Every row gives one point. The window is the flat piece filled in between its corners: a triangle in 3 columns, a solid with four corners in 4, and so on. A path goes straight from each point to the next, and from the last back to the first. List the points from which the path goes on through the window.
(in the rows, 128 means zero)

Window:
[[120 132 125]
 [169 129 149]
 [ 85 102 164]]
Path:
(1): [120 151 148]
(2): [124 111 109]
(3): [ 66  71 136]
(4): [ 74 132 173]
(5): [ 76 144 133]
(6): [131 122 121]
(7): [128 109 134]
(8): [135 151 154]
Through the window after points: 1, 7

Window (4 x 4):
[[163  71 100 130]
 [148 163 152 105]
 [131  94 145 135]
 [ 75 107 142 132]]
Path:
(1): [126 112 139  90]
(2): [112  53 171 125]
(3): [124 101 110 149]
(4): [131 103 103 159]
(5): [137 108 149  91]
(6): [147 143 147  93]
(7): [140 159 153 135]
(8): [163 100 111 157]
Through the window after points: 4, 6, 8

Window:
[[ 65 141 133 157  94 134]
 [157 173 123 131 173  62]
 [ 93 119  95 171 131 125]
 [147 111 144 147 120 135]
 [158 142 123  73 148 197]
 [118 125 121 131 102  99]]
Path:
(1): [110 100 138 108 136  90]
(2): [104  97 122 122 126 126]
(3): [118 140 106 166 105 154]
(4): [170 175 127 130 123 112]
(5): [126 106 116 126 148 128]
(6): [ 89 113 136 143 147 112]
(7): [142 140 100 156  68  99]
(8): [152 143 114 192 112 180]
Through the window after points: 8

Window (9 x 9):
[[117 171 118 138 132 156 139 133 142]
 [124 156 127 132 169 115 138 151  97]
 [116 125 129  76 136 144 169 120 114]
 [124  64 112 111  98 160 166 170 107]
 [129 151 114  97 131 134  99 151 134]
 [116 182 120 109 118 104 147 154 112]
 [123 111  80 157 115 119 129 114  90]
 [156 143 124 148 136  95 146 118 128]
 [ 15  81 166 110 111 150 142 106 227]]
Path:
(1): [ 92 108  48 135 127 145 152 119 172]
(2): [ 75 136  75 111 160 110 158 149 132]
(3): [127 138 173 136 140 135 126 132 120]
(4): [138 161 147 109  89 113 135 155  88]
(5): [133 116  80 130 163 145 157 131 113]
(6): [134 183  59 103 133 114 181 146 128]
(7): [110 116 173 154 133 120  94 115 119]
(8): [145 142 141 143 135 117 137 138  88]
(9): [136 142  56  82 135 125 173 149 137]
(10): [130 142  90 134 132 127 145 152 128]
(11): [120 141 139 125 117 114 140 118 113]
(12): [139 148 172  88 134 120 156 129  91]
Through the window after points: 2, 10, 12

Window:
[[129 123 148 150 120  77 135 128 105 114  66]
 [100 206 112 126 114 128 117 108 155 107 112]
 [ 92  95 111 171  91 161  87  75 142 111  66]
 [153 106 100 146 148  86  63 105 139 142 123]
 [135  70  94  45 142 167 102 204 135 142 133]
 [129 106  86 139 163 144 127 130  71 136 199]
 [170 122 146 158 127 111 106 141 126 181 123]
 [178 124 150 141 142 108 135 116 147 120 146]
 [135  85 110 154 176 129 103  95 160 165 122]
 [145 165  98 184 146  87 133 139 137 102 145]
 [107 110 142 115 104 134 123 126 184 169 175]]
Path:
(1): [179 124  87 121 148 129 115 104 132 163 126]
(2): [143 130  82 126 125 121 115 116 135 143 122]
(3): [126 133 149 163 156 123 102 145 118 105 127]
(4): [100 148 152 142 147 150  92 119 134  92  89]
(5): [127 138  96 134 116 115 121 112 149 140 123]
(6): [173  94  67 127  94 115 119 128 142 157  85]
(7): [ 90 174 170 145 175 125 114 109 144 101 153]
(8): [ 97 119 110 148 176 137  70 140 164 106 134]
(9): [147 115 120 128  86 137 157  97 123 157  97]
(10): [170 119 102 130 104  98 114 129 164 172 117]
(11): [107 135 119 143 158 118  81 102 129 108 131]
(12): [118 140 174 167 152 121  84 123 123 128 140]
(13): [138  86  54 105 121 128 126 120 160 131 111]
(14): [153 132  89 101 114 128 147 103 129 160 141]
(15): [ 95 102 136 155 157 124  78 150 145  95 117]
(16): [104  84 143 154 131 107  97 159 122 116 151]
Through the window after points: 4, 6, 10

Window, 12 rows:
[[133  63 121  78 109 129 148 118 104 109 156 149]
 [151 153 149 141 148 116 192 132 152  95 103 115]
 [ 64 158  98 115 148 133  96 156 108 222  63 124]
 [117  98 154 115 162 141 190 100 141 135 140 170]
 [106 136 131 125 146 172 116 139 115 178 120  69]
 [153 100  90 132 137 154 150 109 110 150 138 156]
 [141 149 169 155 167 112 152 183 140  74 177 134]
 [149 184 169 129 127  70 134 122 111 125 175 152]
 [178  77 178 147 144  98 110  92 120  70 127 139]
 [145  78 114  90 173 149 139 107 185 106 135 124]
 [116 157 127  94 135 163 103 107  84 154  87 160]
 [118 147 147 158 100 122 131  86 136  97 123 162]]
Path:
(1): [123 122 132 101 148 119 142 114 116 110 140 135]
(2): [105 129 112 131 168 115 148 108 110 146 137 120]
(3): [157 122 164  95 127 146 119 158 154 135 107 150]
(4): [170 126 172 130 122 167 110 102 154 141 121 195]
(5): [101 100  97 105 150 117 154 129  92 126 146 111]
(6): [ 94 106 104 107 174 122 160 108  95 114 128 129]
(7): [157 131 152 127 122 145 113 125 147 137 117 139]
(8): [166 120 146 141 125 127 143 123 175 130 134 143]
Through the window after points: 6, 8

Window:
[[107 142  65 104 108 113 141 114 134 141 135 121  74 161]
 [153 111 132 153 166 126  48 115  80 124 134 107  85 111]
 [169 140 136 153 167 157 117 149  87 104 148  98 112 121]
 [164  81 167 147 136 158  82 122  68  95 158 115 110 157]
 [115 157 159  81  96  60 142 123 148 136 126 137 165  75]
 [106 145 175 100 103 112 122 126 170  96 132 132 103  64]
 [ 97 166 102 153 104 104 178  83 116 155 103 155  73 150]
 [126  96 150 138 191 160 117 107 102 141 167 109 111 137]
 [113 131 167  66 103 124 131 149 131 140  84 140 129  63]
 [ 68 201 115  96 122  94 124 114 116 122 105 154  85 162]
 [ 61 135 107 141 114  92 142 150 107 129 128 130  91 129]
 [135 132 158 143 120 173  79 132  94 150 176 109 120 106]
 [155 107 136 145 159 155  71 145 109 112 157 170 125 110]
 [ 80 151 103 141 111 122 124 110 150 127  90 116 127 147]]
Path:
(1): [105 137 166 123 124 106 110 171 153 188 113 115 125 112]
(2): [126 129 152 119  98 123 108 174 138 146  96 140 103 163]
(3): [ 88 155  90 153 153 130 127  65 117 103 134  98 127  97]
(4): [117 134 126 132 136 138 109 120 102 113 143 139 121 116]
(5): [126 129 131 132 135 124 101 138 145 138 115 138 106 137]
(6): [111 140 156 112 104  84 122 119 162 165 115 128 103 121]
(7): [ 98 131 112 115 135 158 121 137  83  86 135 140 118 100]
(8): [120 142 113 101 124 138 114  86  81  47 150 144 108 107]
Through the window after points: 2, 4

Window, 14 rows:
[[129 154 123 120 131 141 140 156 160  96 144  94 210 110]
 [145 124 115 136 129 150 183 150 101 207 156 135 109  95]
 [113 133 144  82 103 135 119  86 103 107 121 114 173 142]
 [ 87 146 157  94 159 138  97 122 112 135 114 151 130  93]
 [181  98 156 131 147 136 152 135 155 180 140 129  98 124]
 [129 128 138 118 147 165 105 124  89 105 133 180 147 132]
 [123 126  97 177 114 112 166 128 170  96  98 100 182 105]
 [147 108 105  90 118 147 155 149 166 198 110 176 102 144]
 [119 173  98 129 170 143 126  87 134  96 127  86 190 142]
 [144 124 136 156 135 105 129 158 135 211 151 141 131 152]
 [152 114  98  94 126 119 139 171 105 147 119 123  85 128]
 [121 167 139 119 154 119 182 124 126  76  85  92 214 154]
 [181 143 128 151 136 139 115 140 127 192 105 127 166  97]
 [166 154 122  97 113 107 152 135 124 162 147 180  83 110]]
Path:
(1): [147 125 125 130 106 146 138 134 130 157 118 136 116 126]
(2): [100 183 167 125  94 134 138 149 110 150 109 117 106 120]
(3): [148 105 108  92 177 128 121 116 131 145 141 173 141 102]
(4): [133 108 107 128 190 104  97 126 143 183 133 198 149  79]
(5): [150 143 151 113  75 155 180 155 116 116 117  87 110 153]
(6): [116 182 135 130 124 179 158 119 136 117 115 122 119 148]
(7): [156 105 115 127 144 104 128 135 129 146 134 137 156 109]
(8): [158 128  91 112 158  88 166  84 147 168 116 157 171 142]
(9): [ 92 141 164 108 119 177 120 169 100 116 137 111 109 106]
(10): [146 191 139 149  92 138 164 125 159 179  99 115 109 107]
(11): [143  86 110  89 167 130 123 141 113 104 144 144 173 129]
(12): [127 132 123 110 150 128 136 130 132 134 148 128 162  91]
(13): [124 168 142 129 113 151 121 159 144 113  92 105 163 167]
(14): [128 193 135 138 108 153 155 145  85 121 118 123 130 177]
(15): [143 104 118 133 143 111 134 126 163 156 120 122 174  98]
(16): [125 124  92  78 206  82 139 161 144 152 150 159 150 104]
Through the window after points: 2, 6, 12, 14
